Each point is reached from the start by the listed moves, each made 0, 1 or 2 times, or once backwards (-1), plus a little noise. Say if it took an odd or an even number of moves. Then give how often each move was made.

Moves:
(1): [26 10 10]
(2): [  2 -25  26]
(3): [ 19 -33 -12]
Start: [1 2 5]
Points:
[  1 -92  37] => even (-1, 2, 1)
[27 10 15] => odd (1, 0, 0)
[ 72  13 -14] => even (2, -1, 1)

Moves:
(1): [  2  -1 -12  -5   1  11  -3  -2]
(2): [ 13  25   9 -42  -7   3  31   8]
(3): [  3   6   7   4  -9   7  -9 -21]
(4): [-17   7 -13   9   2   5 -10   9]
(5): [ 21   9  -6 -11  24  -8  21  -8]
(6): [  7  -6 -10  20 -16   5  11  -9]
Start: [-12   0 -30   1   1  20  -7   6]
Points:
[  9  66 -39 -37  35  12  40  -1] => odd (-1, 1, 1, 2, 2, 0)
[  5 -24 -35  41 -65  51  -6 -39] => even (1, 0, 1, -1, -1, 2)
[-17  38  -1 -95 -12  21  31  57] => odd (0, 2, -1, 0, -1, -1)
[-32 -18 -43  79 -17  23 -44 -20] => odd (-1, -1, 1, 1, 0, 1)
[-18  -1 -41  51  25  11 -33 -18] => odd (-1, -1, 1, 1, 1, 0)
[-19  -8 -32  34 -56  60 -38 -38] => odd (1, 0, 2, 0, -1, 1)

Moves:
(1): [ -1   1 -11  -8   5 -10   2 -17  -6]
(2): [-19  16  -8 -11   5   3  -4   9   6]
(3): [ 26 -27 -11  30   5  16   3  -9   0]
(4): [-13   0  -6   9  -8   4 -10  -6 -13]
(5): [ -2  -3 -10   0  -2 -18  -6   9   6]
(6): [ 18 -27  -2  -4  20   6 -17   2 -10]
(7): [ 13  -7  -1   5 -10   9  -7  -7   6]
(8): [ 15  21  -5  -5  -3  -2   7  -1 -12]
Start: [-20   1  11  16  11  -2  17  -7  12]
Points:
[-12 -47 -17  43  22 -12  10 -22  23] => even (1, 0, 1, 0, 1, 0, 0, -1)
[-29 -17  -7 -26  38   1 -38 -18 -16] => odd (1, 1, -1, 1, 0, 2, 1, 0)
[ 42  26  -9  57 -36  14  28  -8  22] => even (-1, 0, 1, 0, 1, -1, 2, 2)
[ 44 -95 -14  51  48  18 -17 -43 -33] => even (1, -1, 1, 1, 0, 2, 0, 0)
[ 10 -56 -14  87 -23   2 -19  -9   6] => even (-1, -1, 1, 2, 2, 0, 1, 0)

Moves:
(1): [-10   5  -3   2 -11  13  12   2 -19 -13   4  18 -13   8]
(2): [  4  -9   2  -6  -7   1  12  -3   4  13  -9  -3 -16   0]
(3): [ 17 -17  -6   4 -11  23 -12  14  23  -6   4   6   5  -1]
(4): [  3  -9 -15  -5  13  -2  -2   5  -1  -3  -5  -6   3  11]
(5): [  0 -19  -4  -1  -5  -4 -13  -5  -9  15  12  -5  13  -4]
(6): [  5  -6   2 -16   1   4   2   4 -10  -1  -4  -7  25 -11]
(7): [-12   1  -4   9  33   9 -10 -10   8  -6   3 -28   7  19]
(8): [-13  -4  -1  14 -16  -2  10 -11  -6 -10   7 -10   1 -30]
(9): [  3 -13  18  11  -5  -3   1   0  -9   8  -2  -4  -8  -1]
(10): [ 14  -1   1   0   1 -12  -1 -15 -15 -13  13   2  -9 -11]
(11): [  9  -2  -8 -17   0  17 -16  13  10   0   8   6   1 -19]
Start: [  0   3   4  -3   9   5  -4  -4  15  -1   3   7 -14  15]
Points:
[ 66 -77 -13 -44 -62  36 -15   7 -31 -19  49  41 -26 -93] => odd (1, 1, 1, 1, 1, 1, -1, 1, 1, 2, 2)
[ 37 -30 -66 -37  14  92 -35  67  95  -5 -10  44 -34  76] => odd (1, 1, 2, 2, 0, -1, 0, -1, -1, -1, 1)
[ 29 -59   3  -5  27 -21 -43  -7  26  71   3 -19 -21  49] => even (-1, 1, 0, 1, 2, -1, 0, -1, 1, 0, 0)
[-35  -1  -2  -5  35 -24  -2  -9 -28  16 -10 -23  48  43] => odd (0, -1, -1, 1, 1, 1, 0, 0, 0, -1, -1)
[ 11 -81 -39  54  22  82 -66 -13  -7 -86  89 -21 -35 -28] => odd (2, -1, 2, 2, 1, -1, 2, 2, 2, 2, 2)
[ -8 -34 -49  22  57 -38 -33 -64 -38 -37  54 -47  34  17] => odd (0, -1, 0, 2, 2, 0, 1, 1, -1, 2, -1)

Moves:
(1): [  0   4 -17 -10   4   2  -8  -1 -16   1 -15   3  -8]
(2): [ -8  -1   6 -16  -1  -2 -18   1  -1  -1  11  -5 -14]
(3): [  8   7   4  -8   2   0   9   1   5   9 -16   1   9]
(4): [-8  4 17 -7 -3  4  8 -2 -6 -7 -2  5 14]
(5): [13  5  8 -8  6  4 -7 11 -5  6 -2  1 -1]
(6): [ -4   2   2 -12 -10  10   1  -7  -6  -9  -7   6   2]
(7): [-5  5  0  1  1 -6 -8 -9  8  8 -1 -3 -2]
(8): [ 5  4 -4  1  5  3  3 -2  4  1 -6  2 -7]
(9): [ -1  -2 -15   5   1  -7   3 -11 -10  -9   3   2   7]
(10): [ 8  2 -5  2  9 -6 -1 10  3  2 -5 -1  8]
(11): [-5 14 -2 -6  0 -6 -2 -5 11  9 -4  1  5]
(12): [  3   2  -5  10  -5  16   9  -6  11   1 -11 -14 -18]
Start: [ 8  2  2 -3 -3 -1  5  9  1  7 -7 -3 -2]
Points:
[ 19  45  26 -47 -18  46  47 -14 -13   7 -95  12  32] => odd (1, -1, 2, 2, 1, 2, 1, 0, 0, 0, 0, 1)
[ 40  17 -35  -4  -7  42  37  -4  17  27 -73 -25 -56] => odd (1, 0, 2, -1, 0, 0, -1, 1, 0, -1, 0, 2)
[ 56  -4 -57   9  11  36  12  25 -21  -8 -53 -23 -40] => odd (1, 0, 0, -1, 1, 1, -1, 0, 1, 2, -1, 2)
[  4   2 -32 -29  -2 -14 -16 -13 -16   5 -40  13   7] => odd (1, 0, 1, -1, -1, 2, 2, 0, 0, 1, -1, -1)
[-31  53 -39 -26 -25   9  43 -72 -21  -3 -80  15  33] => odd (2, -1, 1, 2, -1, 1, 1, 0, 2, -1, 2, 1)
[ 20  39 -17   6  35 -66 -16  16  20  47 -13   4  63] => even (0, -1, 0, 0, 1, -1, 2, -1, 1, 2, 2, -1)
[ 24   6   9  -9 -29  38  33 -25  30  11 -43 -12 -26] => odd (-1, 0, 2, -1, 0, 2, 1, 1, 0, -1, -1, 1)

Moves:
(1): [  4   8   1   7   8  16  -1  11 -11  -7 -10   1 -16  -3   2   3   3   5]
(2): [  3  -1 -16  -9   3  -6  18  -3  -3  12 -15  -2  -8   1  -7   1  11  -2]
(3): [ -9   6  -6  -1 -12  -5  18   7   0   7 -15  11  16  16  -7   4  -2   5]
(4): [ -8  -9  -8  -6   2  10   5  18 -10  12   2  15 -17 -20   6  12 -15  -7]
(5): [ 1  4  7 -5  1  9  1 -1 -7 -5 13 -8  2  5 -6  3 -2  9]
(6): [ -4 -15  -6  12  25  -8  10   5 -16 -15  -4  -3   8  -2  14   2   3  -4]
(7): [ -5   8  -3  -7  -8   0  10   3 -11  -5  -6 -22   2   0   9 -19 -18  -5]
(8): [-14   7   1  -3   6   5   2  -1   5  -1   3 -10   0  -8  -4   9  -5   5]
(9): [  3 -14  -3  -4   7   7 -13   3   1  10 -14   3   3   6   1  -8   8  -5]
(10): [ 14   7 -11  11  13  -2  18  -4  -8   4  -1  -2  10   6  14  14  -8   5]
(11): [ 11  -1   7   3  13   4  10   2  -5  -4  -8  -2   1 -19   1 -17  -7   3]
(12): [-27 -10  -3   0  -5   6   9 -11  11   9   4   7 -11  -2  12  -4   3  -8]
(13): [  0  -5  -3  13  -3   1  -8 -12   2   6  -4 -10 -12  -7 -17  -7   0   3]
(14): [  4 -18 -26  -8 -20   5   0   1  12   2   1   4  -1 -19   1  -7  23  11]
(15): [-4 -8 16  4 -4  1 -5 13  3 11 -7 -1 -9 -1  0  5 15 13]
(16): [ -2  -1 -13   1  -2  -9 -10 -12  13  -5  -2  11 -14  -4   6   1  -5   7]
(17): [  3   1  -3  -5 -10  -8 -20  -9  -8   4 -10   6  -6  -6  20  10  25  12]
(18): [-6 -2  7 -9 -4 -1  9  2 -2  3 -5  2 -5  5  1 14 -3  2]
Start: [ 13   3  13   7  -3  -2   6   0  -3   6  -1 -16  -5   6  -5  -2  -5  -7]
Points:
[  4  57  48 -37  -8  -3  68  37 -60  62 -73 -20 -78 -21  52  79   7  43] => even (1, 2, 0, 1, 0, -1, 1, 1, -1, 1, 1, 0, -1, -1, 2, 0, 2, 2)
[  3  64  -1   5  24  13  62  15 -77  -2 -45 -46  -3 -10  44  -3 -88 -11] => odd (1, 0, 1, 1, 0, 0, 2, 1, 0, 1, 1, 0, 0, -1, -1, 0, 1, 0)
[-28  -3   6  43  23 -37  71 -65  -2   4  27 -68  -7  52  12 -25 -40 -54] => odd (-1, 1, -1, -1, 0, 1, 1, -1, -1, 1, -1, 2, 1, -1, 0, 0, -1, 0)
[ -5  -4  -6 -15 -22  29  20 -16  -6  45 -67  32 -69 -40   8  -3 -27   6] => even (1, 0, 1, 1, 0, -1, 0, 0, 1, 0, 2, 1, 1, 0, -1, 1, 1, 2)
[ 46  83  -9   5  -9 -34  89  30 -68  72 -92 -26  17   1  18  44  -9  32] => even (0, 2, 2, 1, -1, -1, 1, 1, -1, 2, 1, -1, 0, -1, 1, -1, 2, -1)
[ 36 -28  14  43  58  59  77  67 -60 -30  -9 -39 -51 -66  95 -41 -56  21] => odd (2, -1, -1, 1, 1, 1, 2, -1, 0, 2, 2, 1, -1, 1, 2, 1, -1, 0)

Moves:
(1): [  6  -2  -8 -12  16  -1   0  10 -11  -4   2  -3   3   2   4   0  -7  -3
   1   3 -15]
(2): [-1 19 -2  5  1 17 16  3  4 -3  8  2 -2 -4 -6  6  8 -2 -9  0  3]
(3): [ 1 -3 -7 -3  6 -3  0 10  4 -1  0  2  6 -1 -6 11  7 -7  2 -4 -1]
(4): [ -9  -6  11  -6 -15 -13   1   5  20   0   0   8   4  12  -9  -4  -6  -3
 -10   4   5]
(5): [ -3  -1 -19 -17  -4   7   3   5   1 -14  -2   7 -11  10   5  -9  -9  12
 -13 -13   7]
(6): [  1  15   6  -6  15  -4   3  -1   1 -11  -8   6   8 -11  -1  -5   6  -5
 -10   1   4]
(7): [  5  -4   4   2   3 -15  -4  -9  -9   8   1  -4   2   3   0   0  -2 -11
   3  -1  -4]
(8): [ -1   2  -6   4   8  -1   5  -5 -15   7 -13  -6  -2   5   2   5   6   5
  -1  -7  -6]
(9): [  4   7  -7  11 -12  16   1  -4  -6  10  -2   5   0   0   2  -1  -1  -2
  -6   0   3]
(10): [ 10   1 -13   3   2   8   0   0  -4  -5   0  -6  -6  -1   3   2  -7  11
  -3   7   2]
(11): [ -2  -4  16  -6  -8  -6   9   5   9 -12   2   6   6  16  11   4  -3 -11
  17   6  -1]
(12): [-10  -4 -10   3   2  13  14  14  11  -5  -3  12 -17  -2  -3  -1 -11  -2
 -11   1   4]
(13): [  2  16  -1  12  -1  -3 -11   6 -12  12   6  -4  -8  12   8   1  -6   7
  -4   1  -2]
(14): [  9  -9 -10 -13   3  -5   5   4  -5  -2  -3  -4  -4  -3  -9  11  11  -8
   8   1  -5]
(15): [ 5 -7 -3  0 -9 -9  5  5 16  6  3  9  0 -4  0  3 -8  1 10 -8 -9]
(16): [15  6  7 -3 12  3 -2  3  4  4 -2  6  1  2 -7 -8 12  0 -3 -5  7]
(17): [ 11  -9   4  -1  -6   3  -2  -1   2  -4  -2 -13  -2  -2  17   9   0  -6
  -6   3  -6]
(18): [ 14  -2  12   9   4   7  -5   6  -6 -13  -5   9  -1   2  -2  -8   4  15
  -4  -7  -6]
(19): [ 3 -7 11 -5 11  8 -8 -1 -5  4  0  4 -6 -7 -5  2 -7  6 -7 -1  4]
(20): [-1 -7 -9 -5 -3 -3  5  0  4  4  7  2 -5  3  7  1 -3 12  3  3  1]
Start: [ -1  11  10  -2   2   0   1   3  17   8   5  -1   7   5  -1  -7   3  -3
  -3 -13  -5]
Points:
[ 12 -18   7 -25 -62 -25  -9  46  21   3 -11   6 -24  83  27  16 -41  43
 -13 -57 -44] => even (0, 0, 0, 2, 2, -1, -1, 2, 0, 0, 1, -1, 2, 1, 2, -1, 1, 1, 1, -1)
[ 64  50  45  -1  79  -7 -20  32 -15 -12 -10  44 -17  24  19 -50   7  95
   3 -32 -10] => odd (0, -1, -1, -1, 0, 2, -1, 1, -1, 1, 1, 0, 2, 0, 1, 2, -1, 2, 1, 2)
[ 30  38 -77 -56 -20  47  59  24  44 -19   5 -14 -54  25  23  32  23  41
 -71 -10  29] => even (-1, 2, 0, 1, 2, 1, -1, 1, 0, 2, 0, 0, 1, 2, 0, 1, 2, -1, 0, 2)
[ 44 -23 -33   5 -62 -40  -2  -3  -3  70  17  14 -14  55  15   1 -18  31
  16 -47 -42] => even (0, 0, 0, 1, 1, -1, 2, 1, 2, 0, 0, -1, 1, 1, 2, 0, 0, 1, 0, 2)
[ 19  20 -42  -8  18 -19  56 -42  -5   1 -21 -51  14 -30  52  41  15 -41
  -3 -10 -40] => odd (0, 1, 0, -1, 0, 2, 2, 2, 0, 1, 0, 0, -1, 0, 1, -1, 2, -1, -1, 1)

Moves:
(1): [ 6 -1 -3 -3 -5 12 11  1  7 18 -1 -6  1 -3  4  5  7  2  7  2 -5 -8  0 -2
 -3 -2]
(2): [-14 -10 -16   1   7  -4  -4   5  10  -1  -8   5   6   4   0  -5   1  -6
  -3   3   1   4  -1   1   4  -1]
(3): [  0  -1  -5  -5  -1 -13   3  -6   2   1  13  -4   9   6   0   3   5   1
   5  -6  -5   2  -4   9   3  -1]
(4): [  5   3   1 -10  -4  -7   3  -3   0  -5  -2   0  -3  -4  -1  -5   1   8
  -2  -3   1   1  -7   1 -12   6]
(5): [ -5   4   4  11  -3  -2  -1  -7   1  -3  -2   3 -13  -7  -8  -3   1  -6
   9   4   7  -5   6  -3  -8   2]
(6): [ -2  -2  -1  -3   1  -5   0   0 -10  -6   4  -2   7   2   0  -5   0  -3
  -4  -1   0  -7  -2   2  -1   0]
(7): [-7  0  1  0 -2  0 -1  3  2  2 -1 -2 -3  7  4  6  4 -3  2 -5 -1  0 -3 -5
 -2  0]
(8): [ -4 -16   2   2  -2  -1   7  -1   1   0   8   5   0  -1   6  -1  -4   1
  -2   1   4  -7  -4  -2   0   5]
(9): [ -6   7  -1  -8 -12  -4  -7   7  -2  -7   8   7   9   4  -5   1   1  -3
  -7   7  -1  -3   2 -12  -2   5]
(10): [ -4   3  -4  11   2   1   1  -1   0   3   1 -10  -4   3  -4   1  -6   6
  -8   2   2  -4  -2   2   0  -2]
(11): [ 7 -5 -8  1 -8  6 -4 -2 -3  3 -1 -9  1  4 -4  8 -8 -1  7 -6  4  1  3 -2
 -2 -9]
(12): [  4  -9  -7   1   3   0   4   6   5  -8   2 -11   3   8  -6   8   1   0
  -5  -6  -3  -2   4   1  -1   3]
(13): [  8   7   4 -16   0   0   6  -3   3  -3  10   4  10  15  17   6  -1  -5
  22   3  -3   3  -2  -4   1  -1]
(14): [-1  2 -1 -6 -1 -7 -5  2  4  3 -1  1 -2 -2  0  0  1  2 -7 -3 -8 -5  8 -9
  0  5]
(15): [ -9  -7   3 -11  10  -1   0  -6  -2   1   3   0  -1   7   2   8   2  -5
   4   6   4   2  -1   2   6  -5]
(16): [ -5   0  10   9   0  -4   5 -14   7  -5   4  -1  -6   1   4   8  11   5
  -3   1   4 -14  -5  -8   0 -20]
(17): [-12  10  -2   4   3  13  -2  -4  -3   3  13   0   7 -11   6  10   1   4
  -2  -5  -6   0   3 -14   1  -4]
(18): [-5 -2  3  6  2  5  1 -1 -3  6 -2 -1  7 -5  2 -5  0 -1 -2  4 -2  7  0 -8
  4  2]
(19): [ 6  2  0 -2  5  3 -7 -1  5 -1  2  1 -3 17  0 -1 11  6 -8 -1 11  6  6 -1
 -4  4]
(20): [ -2   7  -7   2  -3  -4  -7  -4   1  -5  -6  -5   1  -5  -1   9   8  10
   5  -3   0 -10  -2   3   5   6]
(21): [ 5 -2 -3  3 11  3  3 -2 -6  8 -2  3  4  2  1  2  0  3 -2 -1 -4  2 -2 -6
  7 -2]
(22): [ -3   7  -1  -4   6  -6   0  -8   3  -8   8  -7   2   1  -2  -3   2  -6
 -11 -10  17  -2  -1  -5   6   2]
(23): [  1  -2   0   7  -5   5   3 -13  -1  -6   2   4 -16   9   3   8   4 -11
  -1   5  -1  -2  -2  -4   4  -7]
(24): [-3  2 -2 -1 -9  6  2  3 -1 -1 -1 -4 -1 -1 -2 -3 -3  4  4 -3 -4 -1  6 -1
  2  0]
Start: [-1  6 -3 -8  1  0 -2  0  2 -9  2  9 -8 -1  1  5  0 -4  1 -3 -5  3  7  4
  2  1]
Points:
[  3  16 -46 -51 -36  19   7  -7 -18  19  52  -3  52  52  37  56 -23 -27
  51  -9 -24  -7  -4 -37  51  -6] => even (1, 0, 1, -1, -1, 0, 1, 1, 2, 1, 2, -1, 2, 0, 0, -1, 0, 0, -1, 1, 2, 1, 1, 1)
[-41 -11 -53  41 -33 -22 -27   6   0 -38   0  -7  -2  10 -35   1  12  18
 -18  -7 -13  12   1  14  -2  51] => odd (-1, 1, 2, 1, 1, 0, 1, 1, 1, 1, 0, 1, -1, -1, -1, -1, 0, 2, 1, 2, 0, -1, 1, 1)
[-50   6   9  38  38  12  48 -95   1  -1  86 -30 -41  26   6  58  33 -26
 -13  -2  21 -43   1 -40  51 -35] => even (1, -1, 2, -1, 2, 0, 0, 1, 0, 2, -1, 1, 0, 0, 2, 1, 1, 1, 0, 0, 2, 2, 2, 1)
[-73  30 -31  54  -1  28 -12 -38  52 -16   3  10 -46 -22  -2  55  70  15
 -34  21  27 -68  -1 -35 -10 -33] => even (2, 2, -1, 0, 1, 0, 0, 0, 1, 1, -1, 0, -1, -1, 0, 2, 2, -1, 1, 2, -1, 0, 1, -1)
[-24 -15   5 -17 -46   2  36  -8  -5  49  38  -1  33 -40   3  29  11  56
  10  14 -36 -35 -33  -4  11  -6] => odd (2, -1, 2, 1, -1, -1, 0, 2, 2, 1, 0, -1, -1, -1, 1, 1, 0, 1, -1, 1, 1, -1, -1, 1)
